Every row gives one point. The points of each table are mixes of a few directions, plus a little noise. Count the directions of each table, and those that both share. Where both have some left over, give the other angles between the two spaces (their principal angles), to ten degrees, smallest first.
In the rows, zero is written as 128.

First (5 x 3):
[[159 125  94]
 [116 129 130]
 [ 62 131 150]
 [203 127 139]
 [101 129 127]]
Second, 7 rows:
[[123 131 159]
 [178 124  93]
 [104 130 153]
 [145 122  46]
 [111 129 130]
 [151 132 185]
 [ 84 129 129]]
Directions: first 2, second 2, shared 2

First, 5 rows:
[[ 82 137 146 117]
 [197  99 114 121]
 [ 79 134 149 112]
 [116 165 106 177]
 [165 105 126 113]]
Second:
[[102  85  88 141]
 [116 168 152  92]
 [175 112 119 109]
 [128 148 132  72]
 [148 114 136 195]
 [ 98 141 140 158]]
Directions: first 2, second 3, shared 1; angles 50

First:
[[106 150 129 128 129 111 101 105]
 [126 116 129 149 185 134 152 125]
 [207 121  78  79  40 162 124 134]
 [ 85 169 169 133  95 100 152 190]
 [115 150 114 140 172 117 117  92]
 [142  64 134 132 142 149 113 108]
 [110  98 172 137 114 128 147 175]
 [134 156 100 127 148 123 118  95]]
Second:
[[103 117 133 121  64  90 123 121]
 [172 104 138 123 121 128 136  91]
 [ 98 171  60 135 193 151 112 136]
 [ 99  68 158 151 120  84 154 103]
 [156 105 151 124 107 122 136 109]
 [132 100 132 130 107 105 135  99]
 [165 159 155 111 120 165 120 166]
 [131 115 147 143 170 141 143 137]
 [ 96 214  77 114 150 166  93 189]]
Directions: first 4, second 4, shared 2; angles 50, 60

First (10 x 9):
[[159  42 143  98  76 117 161 176 130]
 [125 148 126 134 106  97  91  94 117]
 [113 173 131 134 143 138 106 112 127]
 [116 142 114 131 147 119  87 116 162]
 [103 201 155 119 133 147  82 116 132]
 [100 187 125 132 165 141  76 111 160]
 [141 104 135 125 113 134 166 142 107]
 [153  59 118 132 129 135 197 160 118]
 [159  57 126 127 107 128 203 158 100]
 [112 169 109 154 159 125 110  92 126]]
Second, 8 rows:
[[ 70 110 170 164  77 120  37 177  68]
 [148 124 126 109 114 118 142 118 139]
 [121 173 146 122 135 149 135 122 116]
 [143  56 127 105 118 131 146 179 161]
 [118 183 127 158 115 105 108  70  76]
 [148 135 114 127 157 144 186 116 131]
 [121 108  97 153 157 117 117 120 143]
 [154 133 118  87 148 139 154 123 187]]
Directions: first 4, second 5, shared 4

First:
[[148 150 142 118 127 107 153 160 130 135 160]
 [117  68 116 154 131 132  50  97  95  98  61]
 [123 133 106 127 146 161 154 141 122 114 107]
 [120 138 111 121 123 146 187 124 126 151 164]
 [128 149 141 118 115 118 149 122 149 153 166]
 [ 94 124 121 129 119 154 120  76 150 143 120]
 [145 161 114 117 154 151 194 185 122 114 133]
 [113 121  87 133 147 181 172 134 107 115 106]
 [171  95 140 139 126  70  93 172  77 110 134]
 [156 183 200 109 119  64  76 147 195 131 144]
 [ 94  85 129 143 103 124  64  49 134 144 112]]
Second (9 x 11):
[[108 109 122 133 109 130 123  85 127 151 144]
 [142 157 142 120 145 127 124 161 148 108 109]
 [153 169 146 117 156 126 127 185 149  95 100]
 [ 87  91 118 137  88 132 115  38 130 175 160]
 [155 220 178 101 171 127 105 197 209  81  74]
 [107  71  99 144  98 129 139  76  83 161 163]
 [129  90 103 140 119 127 146 123  81 137 146]
 [154 134 123 128 149 125 144 182 106 103 116]
 [118 111 121 133 116 129 129 105 119 141 140]]
Directions: first 4, second 2, shared 2

First, 9 rows:
[[ 52  79 110 127  64  89 126 117 138 218 150  90 132  73]
 [161 157 101 121 141 159 145 145 141  45 108 177 200 159]
 [142 139 153 132 131 130 114 130 130 127  93 119  85 119]
 [122 122 120 112 165 129 140 132 149 156 142 118 161 149]
 [ 80  90 136 112 113 114 153 136 131 155 114  85 135  83]
 [142 126 168 147 140 137 134 119  76  95 147 128  63 129]
 [149 144 153 150 126 133  95 120 116 138 114 138  62 133]
 [147 140 118 119 116  85 105 112 126 135 152  99 106 117]
 [153 153  96 133 154 175 138 140 145  83 131 198 207 188]]
Second, 9 rows:
[[104  80 158  77 143 149 122 109 130 112 157 195  92 128]
 [121 117 137 107 128 140 126 128 131 121 148 145 112 127]
 [133 129 123 149 133 112 127 122 123 134 100 122 144 130]
 [124  84 137 159 161  86 120  87 111 137  50 168 155 131]
 [107  95 154  69 133 162 125 121 134 110 181 181  85 127]
 [157 210  87 165  89 132 139 176 136 140 147  26 151 128]
 [148 207  97 129  82 159 140 185 143 127 193  39 124 125]
 [138 140 118 157 128 110 128 128 124 136  99 107 149 129]
 [121  89 141 141 154 102 121  97 117 133  77 168 140 130]]
Directions: first 6, second 2, shared 0; angles 60, 70
